Rows are points. The ring and each string are closed loops that go straight from each point to the next, and from the last back to the first. Before rounding, they use only three directions, however many columns there are. Count how often each string passes through the ring. Passing back the other way cancels.

Ring:
[[ 54  -9 -32]
 [ 66   6 -12]
 [ 58  32  10]
 [ 36  54  21]
 [  1  64  22]
 [-31  49  15]
 [-48  18   2]
 [-42 -12 -17]
 [-23 -23 -31]
 [ 24 -21 -42]]
String:
[[  1  53  -3]
 [-14   6  13]
 [-54 -15  25]
 [-83 -28   5]
 [-52 -12 -32]
 [ -9  11 -42]
 [  8   3 -25]
 [ 14 -31 -14]
 [ 25   4 -19]
 [ 28  19 -17]
 [ 21   2  -1]
 [ 63  -4  26]
 [ 63  38  39]
 [ 41  91  27]
 [ 14  96   6]]
Times through: 2

Ring (10 x 6):
[[ 47  21 -32   8   9 -41]
 [ 46  36 -20  39 -21 -22]
 [ 32  40 -12  56 -38  -6]
 [  1  36  -7  63 -45  10]
 [-33  20 -11  47 -32  14]
 [-49   4 -16  23 -10   4]
 [-49 -11 -23  -8  19 -18]
 [-28 -16 -31 -30  40 -41]
 [ -4 -11 -36 -32  44 -50]
 [ 26   2 -38 -19  34 -52]]
String, 26 rows:
[[-21  23   8  48 -36  -1]
 [-11  13  -2  22 -10 -22]
 [-14  16 -18  28 -14  -6]
 [-34  21 -30  50 -31  28]
 [-52  21 -24  60 -41  41]
 [-55  23 -28  65 -45  49]
 [-42  23 -33  60 -39  42]
 [-18  18 -24  36 -19   7]
 [-10  14  -7  22 -10 -19]
 [-17  19   8  37 -26 -13]
 [-17  37   4  73 -57  21]
 [ -5  34  19  60 -48  -3]
 [  2  26  17  40 -30 -22]
 [ 21  49  13  79 -63   3]
 [ 36  57  -3  87 -68  14]
 [ 40  55 -27  83 -59  22]
 [ 33  44 -29  64 -42  10]
 [ 47  55 -28  78 -54  15]
 [ 45  49   2  67 -50 -10]
 [ 40  46   7  64 -48 -14]
 [ 47  60  -8  89 -68  13]
 [ 29  47   7  71 -55  -2]
 [ 11  31  19  46 -36 -23]
 [  2  24  -7  37 -22 -12]
 [ -2  15 -15  21  -7 -19]
 [ -9  18   9  31 -21 -21]]
Times through: 0
String (7 x 6):
[[ 36  19  -4   9   2 -51]
 [ 41  42   8  54 -40 -23]
 [ -9  45  -6  86 -66  33]
 [-41  16 -39  43 -23  30]
 [-16   7 -34  12   4 -10]
 [ -9  -2  -4 -11  19 -49]
 [ 24  -2 -14 -29  38 -72]]
Times through: 1

Ring:
[[-77  11   5  14   8   1 -10 -43  18  -6  15]
 [-22   9  37  35  -2   2 -33  10   6 -10  -9]
 [ 37   7  41  24 -16   8 -21  49   8  -7 -31]
 [ 70   6  17  -9 -28  15  15  54  22   1 -40]
 [ 39  -1  -7 -29  -9   8  54  13   8   6 -15]
 [-24  -5 -18 -27  17  -4  67 -41 -11   4  19]
 [-81   4 -16  -9  20  -4  31 -66   5  -1  30]]
String (30 x 11):
[[  58   -4   -8  -35   -9    7   68   20    0    7  -17]
 [  53    2  -30  -56  -22   16   76   11   30   12  -21]
 [  12    9  -19  -32  -19   15   39   -2   38    6  -15]
 [  -6    6   -2  -11   -6    7   23   -6   18    1   -6]
 [ -20   -6    1   -7   20   -7   47  -27  -23    0   16]
 [ -49  -13  -18  -23   39  -15   82  -66  -40    3   40]
 [ -82  -10  -39  -36   41  -13   91  -95  -25    6   52]
 [ -74    5  -38  -34   13    1   55  -73   20    5   29]
 [ -44    8  -15  -16    1    5   27  -37   23    1    9]
 [ -37    2    2   -1   11   -2   23  -29   -2   -2   12]
 [ -70   -5    6   10   34  -14   29  -55  -30   -5   34]
 [-110    6   -9    6   26   -6   12  -78    4   -5   37]
 [-105    8   -1   14   22   -5   -1  -68    7   -7   32]
 [ -69    2   14   20   22   -8    2  -41  -12   -7   22]
 [ -28    5   10    7    4    1    7  -14    6   -4    2]
 [ -35   11   10   10   -5    6  -10  -12   23   -5   -3]
 [ -55   21   23   31  -15   12  -54   -5   45  -10  -11]
 [ -44   11   45   49    3    0  -51    3    5  -14   -5]
 [ -27    1   58   57   17   -9  -39   11  -29  -15    0]
 [  -9    1   41   34   10   -5  -14   12  -20  -10   -4]
 [   3    8   23   14   -9    6   -9   17   13   -5  -16]
 [  24   14   23   10  -27   16  -22   38   37   -4  -34]
 [  73   16   46   23  -43   21  -43   86   39   -7  -59]
 [  85    4   57   29  -23   10  -23   86   -1   -8  -49]
 [  68    2   40   15  -17    8   -2   63   -2   -4  -37]
 [ 121   15   25  -11  -59   30   -8  103   55    2  -74]
 [  95   17    5  -24  -57   31    4   76   67    5  -64]
 [  39    9    5  -14  -24   15   17   30   31    2  -29]
 [  19    0   11   -4   -2    3   27   11   -2    0  -10]
 [  43   -6   10  -13    3    0   50   18  -18    2  -10]]
Times through: 1
